Each wall is flat, endless, passes through zero and stands at right angles to its row. A trip goes straight from one point to another. List the walls that it crosses, first one first.
(in the rows, 128 means zero)

Walls:
(1): 104, 136, 175
(2): 46, 135, 184
(3): 97, 135, 159
(4): 245, 80, 166
(5): 121, 167, 133
(6): 173, 152, 118
(7): 112, 134, 101
(8): 128, 151, 122
Trips:
96, 158, 126 to 94, 116, 119 => 8, 5
118, 100, 110 to 78, 123, 186 => 2, 3, 1, 7, 5
91, 154, 55 to 82, 102, 59 => 5, 8
103, 129, 109 to 126, 55, 164 => 5, 8, 1, 7, 4

Walls:
(1): 144, 111, 116, 190, 155, 101, 148, 155, 100, 60, 232
(2): 200, 77, 185, 146, 147, 231, 89, 175, 117, 58, 145
(3): 144, 46, 158, 117, 53, 92, 146, 145, 168, 129, 175
(4): 173, 146, 99, 202, 108, 104, 134, 76, 134, 149, 115
(5): 124, 155, 120, 102, 161, 120, 50, 190, 139, 143, 190
Trips:
110, 130, 91, 148, 83, 210, 150, 140, 90, 90, 122 to 151, 92, 145, 91, 215, 152, 135, 190, 46, 93, 99 => 5
129, 102, 123, 162, 175, 84, 189, 130, 162, 111, 122 to 138, 194, 139, 126, 212, 87, 92, 122, 149, 143, 93 => 3, 5, 1

Walls:
(1): 47, 103, 101, 153, 207, 120, 116, 145, 106, 80, 96, 125, 8, 128, 195, 159, 176, 151, 156, 32
(2): 137, 129, 110, 160, 80, 130, 58, 91, 129, 132, 75, 114, 176, 133, 178, 167, 121, 199, 136, 98
(3): 147, 179, 159, 118, 136, 129, 104, 45, 112, 133, 124, 86, 90, 186, 167, 168, 105, 94, 92, 195
(4): 100, 167, 69, 139, 110, 151, 117, 108, 177, 88, 113, 74, 149, 86, 126, 121, 104, 103, 167, 158
(5): 135, 211, 184, 105, 189, 53, 95, 123, 80, 126, 164, 132, 159, 163, 135, 9, 141, 217, 104, 168
(6): 121, 124, 114, 57, 98, 104, 146, 62, 80, 144, 139, 95, 147, 93, 110, 147, 211, 78, 164, 55
(7): 119, 153, 180, 69, 130, 172, 98, 165, 72, 111, 80, 133, 125, 146, 23, 150, 129, 181, 205, 123
(8): 125, 122, 107, 111, 145, 115, 115, 131, 67, 94, 145, 137, 121, 211, 139, 157, 153, 83, 143, 105
Trips:
166, 135, 177, 167, 34, 131, 248, 166, 125, 111, 115, 136, 120, 183, 118, 68, 141, 34, 42, 140 to 45, 146, 133, 109, 55, 161, 192, 123, 130, 64, 211, 132, 146, 158, 64, 149, 109, 174, 97, 89 => 3, 6, 7, 4
160, 182, 128, 133, 162, 157, 186, 166, 157, 126, 161, 100, 131, 122, 64, 74, 140, 175, 92, 231 to 167, 94, 116, 44, 169, 53, 146, 156, 137, 220, 105, 76, 149, 162, 139, 128, 75, 134, 159, 130 => 4, 6, 8

Walls:
(1): 102, 165, 189, 164, 140, 200, 118, 120, 126, 90, 136, 160, 165, 140, 133, 124, 119, 157, 139, 104, 162, 93, 196, 126, 93, 206, 100, 118, 113, 116, 131, 110, 154, 179, 164, 128, 132, 96, 153, 129, 104, 138, 151, 118, 136, 100, 112, 149
(2): 84, 162, 144, 172, 17, 152, 192, 112, 95, 150, 112, 101, 86, 108, 112, 120, 60, 116, 92, 142, 172, 153, 165, 126, 120, 132, 143, 156, 172, 99, 104, 72, 139, 64, 117, 112, 80, 112, 114, 158, 144, 197, 147, 132, 179, 138, 72, 153
(3): 88, 151, 74, 96, 88, 111, 85, 109, 106, 79, 136, 170, 159, 159, 92, 89, 130, 147, 113, 135, 149, 107, 73, 130, 90, 107, 141, 149, 159, 166, 177, 96, 113, 159, 165, 83, 135, 136, 131, 110, 109, 137, 114, 150, 172, 131, 132, 156
(4): 138, 180, 170, 140, 148, 122, 55, 174, 159, 156, 186, 112, 55, 100, 160, 108, 74, 99, 105, 180, 143, 144, 91, 116, 145, 115, 132, 89, 85, 125, 151, 128, 174, 70, 108, 155, 178, 98, 113, 148, 160, 123, 144, 112, 113, 118, 120, 134
(5): 132, 162, 182, 181, 120, 157, 102, 97, 199, 149, 134, 133, 163, 122, 120, 119, 137, 94, 100, 96, 121, 120, 149, 91, 115, 141, 140, 104, 106, 142, 103, 97, 178, 147, 122, 122, 184, 166, 197, 74, 174, 124, 158, 87, 118, 108, 92, 149
(6): 115, 111, 130, 80, 124, 110, 177, 168, 125, 121, 95, 118, 96, 113, 73, 128, 149, 59, 132, 119, 147, 149, 159, 124, 136, 134, 122, 182, 225, 140, 132, 148, 126, 84, 149, 98, 100, 98, 150, 131, 107, 110, 146, 249, 121, 147, 157, 116
(7): 80, 137, 114, 135, 107, 168, 206, 108, 102, 109, 125, 114, 180, 122, 92, 174, 148, 55, 168, 119, 146, 133, 89, 147, 168, 116, 166, 96, 87, 136, 141, 170, 93, 156, 40, 118, 103, 144, 182, 166, 113, 158, 131, 148, 131, 132, 96, 119
(8): 103, 89, 169, 138, 171, 120, 124, 79, 137, 161, 90, 121, 91, 102, 103, 193, 149, 131, 169, 151, 109, 132, 96, 108, 117, 93, 159, 164, 105, 158, 140, 157, 198, 189, 38, 61, 106, 169, 166, 140, 156, 140, 85, 196, 59, 120, 195, 123
(9): 69, 128, 164, 87, 117, 105, 94, 142, 126, 114, 200, 59, 128, 136, 132, 127, 107, 149, 155, 124, 182, 131, 144, 140, 126, 108, 154, 108, 92, 135, 186, 92, 166, 153, 152, 128, 89, 134, 79, 173, 139, 96, 115, 107, 157, 77, 88, 94
(10): 54, 136, 135, 143, 124, 93, 167, 120, 103, 133, 117, 92, 156, 174, 82, 87, 172, 113, 33, 130, 164, 144, 169, 136, 148, 152, 160, 135, 63, 166, 120, 182, 92, 238, 170, 130, 168, 127, 114, 91, 132, 114, 138, 180, 137, 127, 158, 122
Trips:
113, 134, 173, 157, 95, 104, 101, 125, 155, 104, 57, 136, 91, 180, 142, 110, 72, 88, 87, 109, 136, 118, 109, 124, 80, 94, 141, 74, 102, 162, 84, 115, 136, 172, 66, 119, 150, 73, 128, 207, 128, 69, 70, 131, 77, 57, 182, 79 to 127, 119, 127, 61, 139, 114, 97, 87, 132, 97, 95, 140, 168, 128, 193, 152, 165, 213, 88, 142, 96, 136, 154, 112, 148, 88, 189, 144, 121, 142, 158, 58, 120, 130, 110, 131, 158, 124, 143, 104, 65, 29, 112, 127, 135, 84, 146, 117 => 7, 1, 3, 4, 5
117, 114, 141, 140, 158, 88, 55, 132, 151, 151, 113, 125, 142, 160, 72, 175, 107, 89, 179, 56, 132, 122, 149, 94, 151, 124, 140, 178, 126, 83, 144, 124, 139, 91, 103, 53, 88, 150, 68, 117, 150, 108, 73, 173, 134, 178, 147, 122 to 178, 111, 90, 152, 146, 61, 131, 178, 123, 125, 104, 124, 148, 192, 170, 145, 137, 158, 137, 115, 170, 103, 188, 115, 79, 150, 61, 113, 158, 125, 181, 149, 98, 134, 174, 108, 155, 80, 133, 139, 145, 112, 192, 182, 162, 72, 148, 164 => 1, 10, 8, 9

Walls:
(1): 79, 107, 151, 156, 147, 142, 135, 122, 168, 108, 183, 141, 60, 145, 136, 97, 231, 70, 118, 161, 116, 139, 180, 109, 96, 127, 128, 85, 56, 122, 109, 125, 152, 111, 127, 158, 116, 64, 249, 187, 101, 128, 182, 70, 73, 176, 169, 106
(2): 105, 115, 98, 169, 145, 112, 145, 110, 80, 107, 115, 146, 134, 110, 108, 168, 85, 175, 216, 138, 200, 117, 182, 211, 136, 118, 97, 137, 96, 133, 12, 154, 91, 190, 111, 138, 100, 110, 89, 82, 105, 67, 204, 133, 185, 144, 83, 107
(3): 126, 154, 139, 125, 163, 124, 168, 126, 102, 146, 95, 92, 156, 170, 127, 115, 179, 58, 90, 114, 112, 133, 193, 141, 139, 94, 180, 120, 47, 133, 86, 181, 151, 102, 191, 133, 139, 102, 112, 139, 61, 191, 110, 118, 171, 149, 88, 40
(4): 125, 150, 133, 111, 98, 154, 93, 120, 107, 126, 115, 85, 130, 64, 105, 196, 189, 46, 141, 134, 186, 107, 100, 115, 224, 149, 134, 124, 146, 185, 105, 119, 147, 138, 119, 122, 57, 78, 137, 79, 49, 104, 147, 125, 118, 190, 77, 125
(5): 173, 127, 108, 120, 99, 223, 103, 124, 148, 138, 73, 133, 118, 138, 103, 141, 89, 165, 97, 77, 151, 90, 139, 110, 182, 144, 202, 152, 113, 30, 95, 132, 152, 135, 152, 140, 82, 93, 53, 205, 87, 157, 101, 156, 60, 99, 192, 141
(6): 172, 114, 151, 110, 88, 143, 163, 107, 141, 154, 170, 192, 138, 72, 81, 104, 100, 169, 102, 116, 172, 157, 140, 113, 153, 131, 158, 177, 139, 73, 147, 78, 116, 76, 68, 147, 141, 143, 28, 162, 127, 201, 122, 97, 119, 83, 139, 78
(7): 81, 107, 175, 130, 209, 136, 89, 107, 157, 102, 107, 132, 147, 208, 154, 103, 171, 116, 148, 132, 149, 127, 106, 121, 123, 94, 105, 121, 155, 131, 117, 93, 105, 115, 101, 165, 128, 128, 135, 94, 116, 156, 125, 130, 95, 169, 143, 148
(8): 111, 93, 180, 128, 147, 97, 130, 90, 150, 102, 97, 153, 164, 122, 168, 163, 76, 102, 83, 125, 81, 100, 167, 131, 168, 158, 108, 144, 159, 85, 137, 124, 124, 121, 121, 127, 124, 145, 110, 128, 145, 121, 101, 115, 116, 14, 115, 176
Trips:
141, 134, 68, 165, 141, 100, 132, 163, 163, 154, 149, 156, 155, 133, 87, 145, 125, 60, 212, 111, 78, 116, 61, 25, 117, 146, 89, 192, 179, 117, 110, 127, 89, 140, 88, 134, 116, 138, 88, 160, 146, 162, 118, 214, 172, 102, 98, 83 to 136, 150, 147, 148, 101, 135, 153, 68, 162, 186, 150, 81, 187, 97, 130, 109, 133, 72, 125, 83, 131, 118, 114, 54, 140, 104, 129, 124, 188, 150, 194, 115, 155, 194, 177, 61, 107, 147, 148, 64, 169, 112, 132, 127, 156, 152, 196, 95 => 4, 6
164, 115, 113, 132, 117, 206, 137, 166, 100, 153, 88, 146, 97, 195, 54, 163, 126, 99, 133, 163, 161, 71, 29, 69, 81, 138, 130, 179, 148, 174, 142, 91, 119, 109, 151, 75, 170, 160, 98, 138, 156, 96, 170, 124, 148, 122, 153, 98 to 152, 80, 144, 69, 92, 164, 137, 142, 195, 123, 166, 67, 178, 95, 131, 124, 143, 134, 182, 137, 136, 117, 89, 113, 63, 60, 162, 186, 77, 161, 169, 107, 132, 59, 91, 112, 70, 175, 170, 103, 83, 159, 93, 131, 91, 147, 70, 121 => 7, 5, 1, 3
147, 103, 94, 109, 102, 132, 157, 125, 116, 38, 169, 134, 158, 68, 152, 144, 192, 175, 97, 144, 153, 118, 111, 71, 182, 146, 92, 114, 109, 184, 170, 42, 113, 116, 193, 140, 84, 188, 156, 92, 117, 108, 126, 159, 147, 226, 102, 153 to 136, 96, 101, 166, 98, 112, 128, 129, 110, 176, 148, 172, 69, 139, 101, 132, 156, 105, 118, 134, 120, 157, 111, 47, 120, 112, 189, 113, 160, 130, 112, 210, 148, 196, 79, 138, 148, 133, 153, 123, 138, 154, 115, 134, 105, 122, 71, 116 => 7, 3, 6
110, 106, 184, 150, 100, 110, 155, 91, 126, 83, 97, 148, 169, 67, 152, 96, 108, 145, 140, 103, 158, 137, 157, 157, 130, 147, 54, 105, 141, 176, 128, 80, 117, 56, 180, 129, 184, 219, 130, 139, 107, 111, 148, 165, 114, 202, 129, 131 to 119, 119, 98, 217, 121, 145, 55, 174, 203, 75, 79, 93, 203, 77, 114, 152, 112, 143, 97, 155, 107, 95, 83, 134, 129, 184, 108, 181, 123, 71, 208, 114, 187, 111, 129, 142, 122, 133, 60, 113, 125, 120, 148, 120, 82, 105, 89, 122 => 4, 2, 5, 7
178, 40, 123, 190, 141, 141, 85, 198, 88, 182, 141, 124, 71, 70, 168, 124, 103, 109, 115, 165, 100, 173, 45, 94, 90, 159, 126, 151, 80, 118, 182, 131, 108, 130, 193, 79, 112, 152, 113, 193, 147, 147, 125, 166, 166, 174, 180, 98 to 64, 107, 104, 104, 183, 144, 94, 171, 142, 185, 141, 139, 146, 183, 38, 22, 143, 85, 140, 108, 104, 98, 104, 131, 150, 110, 130, 177, 106, 134, 116, 131, 167, 146, 126, 78, 128, 139, 95, 210, 138, 83, 113, 120, 126, 237, 181, 223 => 6, 7
139, 99, 185, 77, 172, 152, 97, 80, 126, 143, 105, 94, 145, 75, 214, 91, 155, 125, 86, 146, 156, 172, 134, 120, 56, 157, 119, 102, 142, 61, 152, 80, 115, 130, 82, 145, 111, 167, 111, 186, 77, 176, 91, 82, 64, 143, 143, 149 to 46, 130, 126, 153, 163, 132, 175, 165, 125, 68, 106, 56, 126, 101, 163, 105, 118, 132, 191, 110, 126, 152, 214, 110, 119, 62, 77, 118, 130, 141, 91, 154, 110, 129, 50, 140, 167, 123, 45, 95, 106, 178, 134, 76, 157, 101, 80, 139 => 3, 5, 2, 1
